Each point is reached from the start by the listed moves, each made once or not at all, plus a little noise. Is the number of moves made odd or even? Then give how often each move was made.

Moves:
(1): [ 64  -7 -13  -6  21]
(2): [-1 72 -8 12  8]
Start: [33 -4 -4 13 30]
Points:
[ 92 -13 -21   6  47] -> odd (1, 0)
[ 28 -11  -4  12  29] -> even (0, 0)

Moves:
(1): [ 70 -14 -15  14  11   6   2   5   1  17  -3]
(2): [  2  67 -14   3 -10   3  -4  24  -4  -2  -3]
(3): [ 12   4  65  -4  16   2   2   7   6   5 -14]
(4): [-10  -7  -2  53  -3   1   0  -8  -6  -3  -9]
(5): [-11   4 -19   6  43   5  -5  15  -9   9  -6]
(6): [ -6  -8  -1  -4 -12  44   3   1  -8   6   2]
(7): [ -4   6  -1  -6   7  -4  45  15 -14 -10  -9]
(8): [  6 -13   0  -5 -16  -4 -10  74 -11  -8  16]
Start: [ -6  -8  33 -13   7 -31 -12  12 -26  -3 -15]
Points:
[-26  -7  11 -15  43  15  28  43 -58   2 -32] -> odd (0, 0, 0, 0, 1, 1, 1, 0)
[  5  63  81 -15  16 -25 -15  40 -27  -1 -33] -> even (0, 1, 1, 0, 0, 0, 0, 0)
[ 71  32   1   0  -7 -26 -25 112 -40  -4  -6] -> odd (1, 1, 0, 0, 0, 0, 0, 1)
[ 82  28  68  -9  -5  19 -19 121 -42  13 -20] -> odd (1, 1, 1, 0, 0, 1, 0, 1)

Moves:
(1): [49 13 -4 -1 -4 12  2 -9  1 15 -1 -4 11  3  8]
(2): [ -5  42 -11   4   3 -14  -2   8  -5 -10  -2  -5  -4   2  -4]
(3): [ -1   6  46   5   6  -6  -3   8   4   0 -12 -12  -7   4   0]
(4): [  3  -3   5  41  -6  11  -1  -1  -7  -8  16   2 -12 -10  10]
(5): [-15  -9 -15   2  47   4   9  -5  10 -19  -7  -1   3   8  -2]
(6): [ -9  13   2  -7   4  43   8   2  -5   4   0  -3 -10   3  -6]
(7): [  7   9   6 -14   0  -7  41   6   6   2  14  -3  -1  10  -3]
(8): [ 12 -15  -9   2   4   9   2  50  -1 -10 -11 -18 -10  -2   4]
(9): [  5   3  -7   9  -9   3   4   9  32   3 -10   6   2  -1   8]
(10): [ -2  -4  -3   4   8 -10  -5   1  -7  35  -4  -3  -6 -10  -7]
(11): [  4   0  -3   4  11   1 -15  10  23   3  42  -4  -9  -3  -1]
(12): [  2  12   5  -9  13  -1  -1  11 -10   8  -4  38   5  -4  14]
Start: [ 11 -16   6   1   8 -16  20  18   9   8 -14  26   5   0  -6]
Points:
[  7 -33  29   9  64  -8  27  71  22 -21 -43  -7 -10   9  -4] -> odd (0, 0, 1, 0, 1, 0, 0, 1, 0, 0, 0, 0)
[ 65  42  31  49  24  40  12  86  20   2  18 -16 -36  -2   4] -> odd (1, 1, 1, 1, 0, 1, 0, 1, 0, 0, 1, 0)
[  4 -21  17  20  78  27  20  95  65  23 -15 -10 -32   0 -11] -> odd (0, 0, 1, 0, 1, 1, 0, 1, 1, 1, 1, 0)
[ 11 -13  -6  23  88  36  58  93  18  22  31  33 -36  -9   4] -> even (0, 0, 0, 1, 1, 1, 1, 1, 0, 1, 1, 1)
[ 35  36  34  48  38 -29  39 121  44  31  14  26 -38 -14  15] -> odd (0, 1, 1, 1, 0, 0, 1, 1, 1, 1, 1, 1)
[ 52  66  39  45  22  21  22  49  13  55 -31  46 -15 -13  15] -> even (1, 1, 1, 1, 0, 1, 0, 0, 1, 1, 0, 1)

Moves:
(1): [  9  -6 -12   7   4  -2   8  -6 -30  -4   5   5 -19   2 -17  21 -12   0
   9 -14   6  -5 -13  -9  -7]
(2): [ 20  43   7 -15   6  27  25  -1  -7   4  -9  27   8   1  -1   4  26  27
  -6 -13  -7 -22 -13  27  -8]
(3): [ 10   4   9  19  19  -3 -15   1  -5 -20   8   9  38  -7  18   1 -13 -25
  10   0   7  24  24  -3   4]
(4): [  5   0  10   9   3  22   1   4   3   2  -9  16  -5  22  -3 -10  14   2
   6  10  11 -19  33 -10   8]
(5): [ -7  -1 -10  -1  16  -3  10  25  14   0  -7 -15  10   0  -2 -21  -3   2
  13   0   1  13  11 -11   0]
(6): [ -6   9 -19  -6   2  10   5   2  -6  -7  21   6  -5   7 -10  -3  14 -13
  -9  -7  -5   0 -12   3   5]
(7): [ 24 -11  34  -7  -1   0 -24  16   4   1   3  11   6 -21   2  13  14  -5
   1   8   1  13 -16   9 -18]
(8): [  2 -14  -3 -12 -12   1 -17   6 -32  -9   2   2  10 -16  25  -4   1  -7
  14 -20  23  13   9 -15  11]
(9): [  3   8  -5   8   9   4 -15  -4   7   2  23   4  11   3   3   3  -3  22
 -11  -9  13  10 -12  -1   1]
(10): [ -2   0  15 -26  13 -14   5  15  -5 -10  -6 -31  -8  13   4 -20  12  -6
 -11   1  30 -23  21  -9  36]
(11): [-12 -14   4  23   1 -31 -10   2  -9  24 -18  13  13   4 -12 -21  39  -4
   3   5  -4   8  -5  -5  17]
(12): [ -3   9 -28   7   3  -2 -18   7   4 -16  -4   2 -14  -3  -2  37 -23 -10
 -21 -55  27   0  14  10  -8]
(13): [  2   1 -14  -5  10   7  -6  -7  -7  13  17  -2   6   1  10  11   6  -3
 -13   2   2  -6 -13  17 -11]
(14): [-26  -3  16  11   4 -20  -4  14  28  11  26 -16   9   4   0  30  -6  -4
   8  -2   1  -7  -5  -4  17]
(15): [-13 -17 -13  33 -18  -2  15   4  -9  -3  16 -19 -18  -8 -15   5  -7   0
  -2   2   8  13 -16  -2  -7]
(16): [ -7  -8   1  -7  -6   4 -11  16 -16   2  -3 -19  22   7  -1  -2  10   4
 -14  -5  -8   5 -13 -12   8]
(17): [ 10  -3 -13  -1   2   6  -9   7  -7  -3  -3  -7  -9 -13  -3  -3   0  -1
  -3 -22  -6 -17   6  -4  10]
(18): [ -4  20   0  15  -2   7  -2  15   2  35  23   2   3  -1  22   1  -1  -9
 -13  12  -1  17 -11 -12  11]
(19): [ -1  12   0 -13   8  14 -19 -25  -3   0   2  -9 -10   3 -17  28 -16  -6
  13 -20  22  -3  10  29  -7]
(20): [ 16   8 -25  14   4   9  13  -3  10   3  -3 -10  13   4  20  -7  12 -11
   0  -8  -7  13 -23   2  -7]
(21): [ -5 -16   6   3   1   1  -1  -8  -2   4   0  19   1  -4 -10  11   2  -2
 -10  18  24   1  -2 -15  16]
(22): [ 14  -7  19 -26  -1  -2  16  -2  29  14  11   5   7   9  -3  16  14  15
  -8 -14 -10  -7  41   4   9]
(23): [ 31  16 -22   4 -28   9 -10   7   1  -5   0  32   2   8 -18  12  -1  13
  20   0  12  -4  10  13   0]
(24): [  0  -6   5  -1   9   9  -9   1 -11  -1  -3  10  -8   7  -7  10   6   8
  -3   3  -1  12  -2  23  15]
Start: [  4 -15  27 -25  -4 -10  -3   2   4   5  12   2  28  15 -45  -6  15  17
  22  -3 -12  14   3 -14   6]
Points:
[  23  -59   38   15   56  -25  -54   77    1    6   29  -55   56   37
  -83   70   55  -26   21 -113   64   33   73   -8   77] -> even (1, 0, 1, 1, 1, 0, 1, 0, 0, 1, 1, 1, 0, 1, 1, 1, 1, 0, 1, 1, 0, 1, 0, 1)
[-52 -28 -22  21  17 -37 -44  22   4  16  68 -60  42  46 -85  56  50 -15
 -33 -82  89  27 -38 -19  79] -> odd (0, 0, 0, 0, 0, 1, 0, 0, 1, 1, 1, 1, 0, 1, 1, 1, 0, 0, 1, 1, 1, 0, 0, 0)
[ 16 -70  44  22  -4   0 -68  24 -52  35  44  38  41   7 -41   2  85  29
  15  -2  42  57 -18   0  23] -> even (0, 0, 0, 1, 0, 0, 1, 1, 1, 0, 1, 0, 1, 0, 1, 0, 0, 0, 0, 0, 0, 0, 0, 1)
[  0  22 -12  13  59  15 -60  42  25  47  96 -59 121  15   5  35   1 -15
  12 -54  11  62 -22 -15  33] -> even (0, 0, 1, 0, 1, 0, 0, 0, 1, 0, 0, 0, 1, 1, 0, 1, 1, 1, 1, 1, 0, 0, 0, 0)
[  37  -24  -16   -2   17  -16  -71   12  -51    3   60    1   51   53
 -101   94   26   22   -6 -105   91   39   52   40   59] -> odd (1, 0, 1, 0, 0, 0, 0, 0, 1, 1, 1, 1, 1, 0, 1, 1, 0, 0, 1, 0, 0, 1, 1, 1)
[ 54 -14  46 -35  29  28 -71  14 -23  30 102  29  73   1 -59  80  25  -4
 -16 -56  31  53   7 -26  40] -> odd (1, 0, 1, 0, 0, 1, 1, 0, 1, 0, 0, 0, 0, 0, 0, 1, 1, 1, 1, 0, 1, 1, 0, 0)
